Rows are points. Each copy is the shape, with its points in the same order, stretched, turned, moved and blurred by noise. Some copies are also mirrored. Which?

Shape:
[[.05, .02, .07],
[.26, .31, -.50],
[-.07, -.11, .16],
[.27, .35, -.27],
[.25, .02, .33],
[.30, -.12, .06],
[-.28, -.20, .11]]
Copy 1:
[[-.03, -.07, .05],
[-.37, .58, .09],
[.15, -.23, -.08],
[-.47, .36, .13],
[-.12, -.30, .24],
[.08, -.04, .28],
[.34, -.22, -.27]]
Copy 1 is: only turned
Copy 2:
[[.15, .02, -.09],
[.14, .70, .07],
[.05, -.23, -.08],
[.13, .58, -.13],
[.29, -.09, -.33],
[.40, .03, -.09],
[-.01, -.37, .11]]
Copy 2 is: mirrored
Copy 3:
[[.02, .00, -.20],
[-.47, .73, -.10],
[.15, -.17, -.03],
[-.48, .50, -.30],
[.13, -.05, -.63],
[.25, .28, -.35],
[.12, -.28, .23]]
Copy 3 is: mirrored
Copy 4:
[[-.05, .05, .00],
[.44, -.20, -.51],
[-.16, .16, .06],
[.39, -.21, -.23],
[.26, .13, .34],
[.29, .27, .03],
[-.44, .17, -.04]]
Copy 4 is: mirrored

Shape:
[[.11, -.17, .22],
[-.16, -.23, -.04],
[-.26, .33, .04],
[-.39, .37, -.45],
[-.19, .02, .26],
[-.22, .04, -.37],
[-.04, .01, .23],
[-.19, -.25, .16]]
Copy 1:
[[-.23, .05, .11],
[-.27, -.27, -.07],
[.15, -.16, .08],
[.28, -.27, -.26],
[-.17, -.20, .20],
[.03, -.21, -.27],
[-.12, -.04, .15],
[-.35, -.28, .12]]
Copy 1 is: mirrored
Copy 2:
[[-.11, .23, .02],
[-.04, .13, .51],
[-.08, -.34, -.06],
[.25, -.45, .34],
[-.25, -.06, .09],
[.20, -.08, .45],
[-.17, .01, -.01],
[-.21, .17, .41]]
Copy 2 is: only turned
Copy 3:
[[.17, .07, .05],
[-.31, .05, .15],
[-.41, -.35, -.06],
[-.94, -.28, -.18],
[-.11, -.23, .16],
[-.61, -.03, -.10],
[.01, -.12, .06],
[-.15, .00, .26]]
Copy 3 is: mirrored

Shape:
[[.02, -.27, -.10, .30],
[-.03, -.09, .37, .00],
[-.14, .06, .28, -.40],
[.36, .35, .36, .15],
[-.27, -.23, -.09, .25],
[.57, .20, -.20, .09],
[.43, .39, -.03, -.31],
[-.24, -.05, -.41, -.03],
[-.17, .03, -.25, .11]]
Copy 1:
[[.27, .10, .31, .05],
[.08, -.03, .08, -.27],
[-.31, .13, -.06, -.17],
[.28, -.24, -.32, -.04],
[.06, -.04, .47, .02],
[.31, .20, -.30, .35],
[-.06, .20, -.47, .25],
[-.25, .20, .27, .28],
[-.14, -.01, .26, .17]]
Copy 1 is: mirrored
Copy 2:
[[-.21, -.17, -.21, .11],
[.07, -.11, .41, .28],
[.20, .07, .39, -.03],
[.37, .34, .22, .63],
[-.14, -.38, -.18, -.08],
[.10, .57, -.35, .42],
[.31, .70, -.05, .29],
[-.08, -.03, -.51, -.30],
[-.01, -.05, -.39, -.09]]
Copy 2 is: mirrored
Copy 3:
[[.39, -.19, .10, -.30],
[.09, -.14, -.16, -.33],
[-.22, .22, .08, -.15],
[.18, -.32, -.50, .07],
[.24, -.16, .34, -.33],
[.48, .06, -.30, .13],
[.09, .16, -.24, .18],
[.18, .06, .60, -.04],
[.18, .00, .45, .01]]
Copy 3 is: mirrored
Copy 4:
[[.45, -.11, -.12, .25],
[.14, -.47, .21, -.20],
[-.22, -.30, .26, -.71],
[-.10, -.43, .66, .34],
[.22, -.18, -.25, .04],
[.19, .19, .39, .40],
[-.31, .19, .54, -.12],
[-.09, .33, -.18, -.07],
[-.03, .12, -.06, .12]]
Copy 4 is: only turned

Shape:
[[.12, -.02, .27, -.01],
[-.13, .45, -.13, -.15],
[.16, -.09, .41, -.03],
[-.22, .45, -.32, -.13],
[.08, -.24, .31, .01],
[.00, -.10, .07, .13],
[.25, .31, -.28, -.07],
[.12, -.03, -.07, -.29],
[.19, -.17, .38, .04]]
Copy 1:
[[.02, .03, -.14, .34],
[-.38, -.04, -.04, -.02],
[.12, -.01, -.19, .42],
[-.44, -.04, .06, -.13],
[.25, -.04, -.09, .31],
[.11, -.03, -.09, .05],
[-.34, .41, .07, .12],
[-.13, .13, .21, .31],
[.25, .03, -.14, .40]]
Copy 1 is: only turned
Copy 2:
[[-.16, -.24, .24, -.27],
[.17, .02, -.04, .48],
[-.24, -.35, .39, -.39],
[.11, .24, -.24, .57],
[-.37, -.18, .34, -.44],
[-.30, -.11, -.01, -.28],
[.42, .22, -.13, -.03],
[.04, .24, .34, -.13],
[-.25, -.28, .32, -.50]]
Copy 2 is: only turned
Copy 3:
[[-.22, .30, .06, -.26],
[-.15, -.46, -.49, -.02],
[-.33, .46, .17, -.36],
[.07, -.67, -.58, .11],
[-.25, .45, .30, -.14],
[.05, .21, .10, -.19],
[.01, -.58, -.03, -.34],
[-.22, -.09, .19, .03],
[-.24, .54, .29, -.39]]
Copy 3 is: only turned
Copy 4:
[[.30, -.15, -.29, .06],
[-.50, -.47, -.03, -.24],
[.50, -.19, -.34, .06],
[-.73, -.39, .10, -.27],
[.40, -.02, -.21, .26],
[.16, .08, -.11, .07],
[-.55, -.08, -.37, -.10],
[-.26, -.14, -.27, .28],
[.54, -.08, -.35, .09]]
Copy 4 is: only turned

Shape:
[[.04, -.18, -.05, -.30, .05, -.18],
[.16, .03, .41, .10, -.09, -.11],
[.47, .28, .30, .20, -.09, -.20],
[-.35, .06, .28, -.29, .03, -.23],
[.40, -.01, .35, -.16, .16, .06],
[-.41, .25, -.42, -.10, .18, .32],
[-.38, .35, -.30, -.05, -.03, .71],
[-.07, .18, .08, -.43, -.23, -.09],
[-.09, -.13, -.40, .11, -.11, .63]]
Copy 1:
[[-.03, -.04, -.04, .07, .16, -.15],
[.39, -.13, .05, .28, -.17, .10],
[.18, -.22, -.17, .59, -.36, .28],
[.36, -.16, .01, -.28, .00, -.34],
[-.02, -.13, -.02, .57, -.24, -.13],
[-.25, .37, .03, -.42, -.09, -.27],
[-.04, .75, .13, -.47, -.09, -.26],
[.36, .18, -.24, -.21, .08, -.20],
[-.21, .53, .27, -.24, .28, -.02]]
Copy 1 is: only turned
Copy 2:
[[-.11, .13, -.04, -.36, .13, -.19],
[-.13, -.49, -.21, .02, -.01, -.33],
[-.31, -.41, -.62, .29, -.01, -.37],
[-.25, -.34, .30, -.24, .16, -.12],
[.16, -.20, -.41, -.13, -.03, .06],
[-.05, .51, .17, .23, -.08, .23],
[-.01, .39, .16, .34, -.53, .42],
[-.52, -.06, .00, -.30, -.17, -.05],
[.19, .42, -.05, .12, -.43, .00]]
Copy 2 is: mirrored

Shape:
[[-.03, .53, -.10, .01, .25, .20],
[.26, .37, .02, -.24, .35, .30],
[-.10, .34, -.43, -.21, -.46, .50],
[.05, .05, .33, .29, .16, -.20],
[.02, .57, -.23, -.78, -.34, .43],
[-.25, .08, .10, -.19, .15, -.19],
[.01, -.25, -.14, .21, .10, -.30],
[.03, .03, .16, -.17, -.07, .30],
[.02, -.41, -.09, .24, -.01, -.31],
[.22, -.22, -.04, .11, .10, -.40],
[-.11, -.32, .04, .09, .43, -.09]]
Copy 1:
[[-.16, -.24, -.08, -.21, .56, -.36],
[-.11, .03, -.29, -.31, .60, -.24],
[.10, .05, -.20, -.13, .11, -.83],
[-.18, -.17, .11, .01, .10, .37],
[.32, .17, -.68, -.03, .48, -.91],
[.28, -.28, -.20, .02, .08, -.05],
[-.03, -.40, .01, -.16, -.50, .18],
[.13, .24, -.15, -.11, .27, -.15],
[-.01, -.33, .05, -.15, -.68, .25],
[-.13, -.35, -.13, -.12, -.49, .27],
[.18, -.28, .00, -.31, -.17, .23]]
Copy 1 is: only turned
Copy 2:
[[.10, -.01, -.15, .50, -.13, .10],
[.43, .04, -.08, .43, .05, -.03],
[-.09, -.63, -.31, .27, -.11, -.35],
[.18, .27, -.14, .04, .25, .26],
[.41, -.81, -.13, .30, -.10, -.03],
[.09, -.16, .12, .10, .00, .37],
[-.08, .14, .04, -.17, -.10, -.15],
[.26, -.27, -.11, .18, .35, .01],
[-.13, .09, .01, -.34, .03, -.20],
[.14, .18, .08, -.31, -.08, -.16],
[-.02, .15, .17, .11, .18, .02]]
Copy 2 is: mirrored
Copy 3:
[[-.13, .35, .48, -.16, .00, .19],
[-.27, .18, .50, -.28, .43, -.11],
[.20, .16, .07, -.19, -.30, -.55],
[.00, .19, -.02, .00, .04, .43],
[.35, .05, .53, -.44, .56, -.71],
[-.05, -.12, .23, .16, .27, .00],
[-.23, .07, -.17, .44, -.14, -.06],
[-.05, -.05, .05, -.29, .12, -.21],
[-.20, -.03, -.38, .41, -.22, -.17],
[-.13, .09, -.19, .31, .19, -.07],
[-.51, -.20, .03, .29, -.07, -.04]]
Copy 3 is: only turned

Shape:
[[-.37, .07, .48, .18, .04, .32, .20, .12],
[-.09, -.39, .14, -.45, -.13, -.21, .29, .11],
[-.13, -.27, .22, -.59, -.31, .02, .17, .00],
[-.01, -.17, -.21, .28, .18, .24, -.29, -.22],
[.17, -.16, -.14, .00, .43, -.11, -.27, -.14],
[-.40, .28, .47, -.10, -.13, -.09, -.05, .24],
[-.09, .07, -.15, -.38, .20, -.15, -.41, -.10],
[-.58, -.15, .22, -.39, -.01, -.28, -.48, .00],
[.24, .23, .29, .21, -.07, .19, -.46, -.02],
[.21, .10, .47, .06, -.34, -.15, .09, -.13],
[.02, .10, .26, .12, -.32, .04, .01, .02],
[.09, .16, -.32, .11, .11, -.17, .05, -.15],
[.19, .41, -.12, -.21, .29, -.10, .14, -.63],
[.07, -.11, .29, .10, -.23, .32, .35, .24]]
Copy 1:
[[.07, -.15, .49, -.35, -.27, -.05, -.33, -.25],
[-.12, .53, .46, -.08, -.16, .35, .13, .36],
[-.05, .51, .67, -.21, -.01, .46, .38, .39],
[-.06, -.41, -.13, .18, -.21, -.23, .11, .09],
[-.11, -.33, -.26, .41, -.32, .11, .24, -.06],
[.03, .16, .29, -.61, -.04, .47, -.15, .09],
[-.02, -.09, -.06, .16, -.08, .48, .33, .42],
[-.19, .17, .21, -.40, -.24, .74, .17, .67],
[.07, -.33, -.25, -.39, .12, .08, .35, -.39],
[-.32, .06, .14, -.48, .15, .31, .20, -.35],
[-.10, .08, .05, -.47, .14, .11, .02, -.12],
[-.16, -.16, -.24, .25, .03, .03, -.13, .16],
[-.36, -.58, .04, .55, .22, .32, .20, -.04],
[.10, .20, .36, -.32, -.04, -.22, -.01, -.33]]
Copy 1 is: mirrored
Copy 2:
[[-.15, .38, .16, -.17, .77, .17, -.05, -.36],
[.63, .19, .08, -.19, -.11, -.22, .19, .08],
[.68, .11, .07, -.14, .13, .06, .35, .41],
[-.57, -.05, .13, .36, .02, -.27, .01, .17],
[-.20, -.32, -.04, .20, -.08, -.34, -.23, .12],
[.17, -.17, -.10, -.19, .64, .30, -.06, -.39],
[.06, -.48, -.29, .00, .03, -.25, -.03, .29],
[.13, -.75, -.15, .13, .31, -.27, .34, .03],
[-.28, -.31, .38, .26, .44, .47, -.26, .08],
[.34, .11, .25, .28, .18, .71, -.21, -.13],
[.01, .17, .23, .07, .11, .48, -.01, -.07],
[-.11, .16, -.31, .07, -.29, -.01, -.23, -.17],
[.28, .26, -.49, .06, -.06, .12, -.49, .03],
[.10, .57, .37, -.17, .31, .23, -.05, -.05]]
Copy 2 is: only turned
Copy 3:
[[-.12, .00, -.38, -.33, .44, -.24, -.16, .00],
[-.10, -.35, -.33, -.21, -.24, .06, -.02, -.56],
[.16, -.29, -.39, -.15, -.20, -.10, -.26, -.42],
[.18, .41, .08, -.11, .01, -.17, .07, .11],
[-.08, .27, -.08, .18, -.13, .07, .19, -.10],
[-.07, -.26, -.58, .00, .30, -.15, -.21, .31],
[-.09, .04, -.27, .24, -.26, .00, -.18, .17],
[-.09, -.14, -.69, .01, -.24, -.12, -.04, .31],
[.54, .22, -.24, .31, .38, -.13, -.05, .37],
[.32, -.20, -.21, .27, .32, -.41, -.11, -.06],
[.34, -.17, -.18, .10, .29, -.29, -.12, .14],
[-.12, .03, .24, .20, -.02, -.22, -.12, .08],
[-.27, .31, .25, .45, -.08, -.64, -.54, -.05],
[.26, -.16, -.12, -.27, .40, -.02, -.05, -.39]]
Copy 3 is: mirrored

Shape:
[[.03, -.56, .06, -.14, .09, .23, .22, -.47],
[-.13, -.24, .40, -.15, .12, .66, .08, -.40],
[-.03, .40, .19, -.06, -.03, -.29, .12, .46],
[-.20, -.01, -.06, -.20, -.47, .17, .04, .45],
[.24, .24, .12, .23, -.10, .22, .47, .30],
[.02, -.16, .12, .26, -.52, .10, -.02, .21],
[-.06, .20, -.04, .10, .30, -.10, .36, .32],
[.19, -.28, .06, -.02, .13, .27, -.27, -.37],
[-.15, .28, .30, .02, .11, -.10, .40, -.12],
[.13, -.22, -.04, .14, -.48, .04, .03, .35],
[-.08, -.77, .39, .00, .35, .25, -.07, -.05],
[.06, .40, -.04, -.10, -.14, -.02, .28, .43],
[-.40, -.05, -.18, .27, -.49, .34, -.06, .36]]
Copy 1:
[[-.37, .45, .30, .10, -.02, -.24, -.55, -.27],
[.13, .09, .02, .53, -.26, -.31, -.04, -.46],
[.31, -.17, -.41, -.10, -.14, .07, .23, .67],
[.10, .17, -.21, .19, .12, -.43, .50, .51],
[.45, .02, .29, .37, .19, -.03, -.17, .20],
[-.02, -.28, .28, .19, .01, -.64, .09, .39],
[.27, .25, -.29, -.16, .22, .13, -.25, .17],
[-.15, .06, .24, -.25, -.37, -.14, -.20, -.20],
[.13, -.23, -.25, .27, -.02, .19, -.25, .00],
[-.02, .04, .30, -.02, .04, -.46, .02, .58],
[-.04, .48, -.06, -.15, -.31, -.83, -.61, .01],
[.38, .05, -.20, .09, .12, .22, .25, .44],
[.03, -.13, -.14, .04, .39, -.82, .42, .14]]
Copy 1 is: mirrored
Copy 2:
[[.20, .29, .22, -.52, .04, -.20, -.12, -.15],
[-.09, .26, .54, -.58, .13, -.02, .15, -.38],
[-.09, .13, -.23, .26, .11, .35, .20, .13],
[.22, .40, .10, .35, -.29, .05, .22, -.09],
[-.05, .41, -.12, -.19, .02, .32, .49, .19],
[.10, .37, .23, .08, -.19, .07, .12, .24],
[-.13, .18, -.37, -.05, .16, .12, .36, .11],
[-.07, .05, .21, -.51, -.23, -.05, -.14, -.02],
[.02, .12, .03, -.15, .44, .25, .23, .03],
[.17, .43, .03, .12, -.32, .06, .09, .24],
[-.30, .37, .19, -.43, .05, -.26, -.21, -.25],
[.03, .23, -.25, .15, -.07, .34, .40, .06],
[.14, .33, .27, .26, -.28, -.13, .35, .14]]
Copy 2 is: only turned
